Each point is reached from the start by the listed moves, each made once or not at all, plus a little noise. Is the number of moves made odd or even? Then give how often each move was made.

Moves:
(1): [0.094, -0.038, 0.007, -0.057]
(2): [0.005, 0.080, 0.043, -0.028]
(3): [-0.016, -0.047, 0.082, 0.012]
Start: [-0.002, -0.004, -0.013, 0.010]
Points:
[-0.014, 0.031, 0.115, -0.005] => even (0, 1, 1)
[-0.005, -0.002, -0.013, 0.011] => even (0, 0, 0)
[0.003, 0.076, 0.032, -0.018] => odd (0, 1, 0)

Moves:
(1): [0.038, 0.051, 0.040, 0.034, 0.033, 0.002, -0.036, -0.003, 0.042, 0.004, 0.025, 0.003]
(2): [0.045, -0.031, -0.035, -0.039, 0.003, -0.048, -0.026, 0.039, 0.004, -0.024, 0.018, 0.051]
(3): [0.004, 0.027, 0.016, -0.018, 0.008, -0.034, 0.018, -0.031, 0.009, -0.011, -0.037, -0.010]
(4): [0.008, 0.029, -0.026, -0.032, -0.004, 0.028, -0.019, 0.020, 0.009, 0.002, -0.007, 0.019]
(5): [-0.012, 0.014, -0.007, 0.007, -0.017, -0.009, -0.027, -0.031, 0.005, 0.006, 0.013, 0.004]
(6): [0.001, -0.001, 0.012, 0.014, 0.015, -0.003, 0.000, -0.005, 0.004, 0.031, 0.024, 0.030]
(7): [-0.022, -0.067, 0.017, -0.035, -0.005, 0.030, 0.022, 0.014, 0.002, -0.010, -0.004, -0.004]
(8): [0.038, -0.003, -0.049, 0.015, 0.008, 0.041, -0.008, 0.003, -0.022, -0.028, 0.013, -0.005]
(9): [0.001, -0.004, 0.024, -0.025, -0.020, -0.004, 0.017, -0.008, -0.010, -0.035, -0.046, 0.013]
(10): [-0.020, -0.006, -0.010, -0.008, -0.016, 0.050, -0.051, -0.013, -0.042, 0.000, -0.028, -0.006]
(11): [0.020, 0.030, 0.024, -0.031, -0.028, 0.014, 0.002, -0.001, 0.002, 0.026, 0.024, 0.007]
(12): [-0.030, 0.009, 0.012, -0.001, 0.025, -0.039, -0.044, 0.008, -0.051, -0.002, 0.029, 0.023]
Start: [0.048, -0.007, -0.012, -0.009, 0.014, 0.027, -0.018, -0.029, 0.004, 0.002, 0.015, -0.006]
Points:
[0.065, 0.092, 0.005, -0.068, -0.010, 0.021, -0.045, -0.076, 0.034, 0.056, 0.034, 0.042] => odd (0, 0, 1, 1, 1, 1, 0, 0, 0, 0, 1, 0)
[0.100, 0.081, -0.035, 0.008, 0.075, 0.056, -0.125, -0.002, -0.020, -0.020, 0.076, 0.032] => even (1, 0, 0, 1, 0, 0, 0, 1, 0, 0, 0, 1)
[0.107, 0.004, -0.027, -0.027, 0.048, 0.127, -0.060, 0.005, 0.034, -0.032, 0.045, 0.005] => even (1, 0, 0, 1, 0, 0, 1, 1, 0, 0, 0, 0)
[0.165, 0.042, -0.030, -0.107, 0.012, 0.048, -0.088, -0.016, 0.057, -0.033, 0.060, 0.060] => even (1, 1, 1, 1, 1, 0, 1, 1, 0, 0, 1, 0)
[0.094, 0.087, 0.057, 0.013, 0.019, 0.031, -0.078, -0.069, 0.055, 0.070, 0.101, 0.036] => even (1, 0, 0, 0, 1, 1, 0, 0, 0, 0, 1, 0)
[0.045, -0.017, -0.037, -0.091, -0.015, 0.124, -0.065, -0.079, -0.043, -0.043, -0.056, 0.034] => even (0, 0, 1, 1, 1, 1, 1, 1, 1, 1, 0, 0)
[0.098, 0.011, -0.106, -0.045, 0.044, -0.006, -0.139, 0.004, -0.047, -0.013, 0.106, 0.117] => even (0, 1, 0, 1, 1, 1, 0, 1, 0, 0, 0, 1)
[0.082, -0.006, -0.004, -0.094, -0.048, 0.027, -0.104, -0.047, -0.032, 0.006, 0.020, 0.091] => even (0, 1, 0, 0, 1, 1, 0, 0, 1, 1, 1, 0)
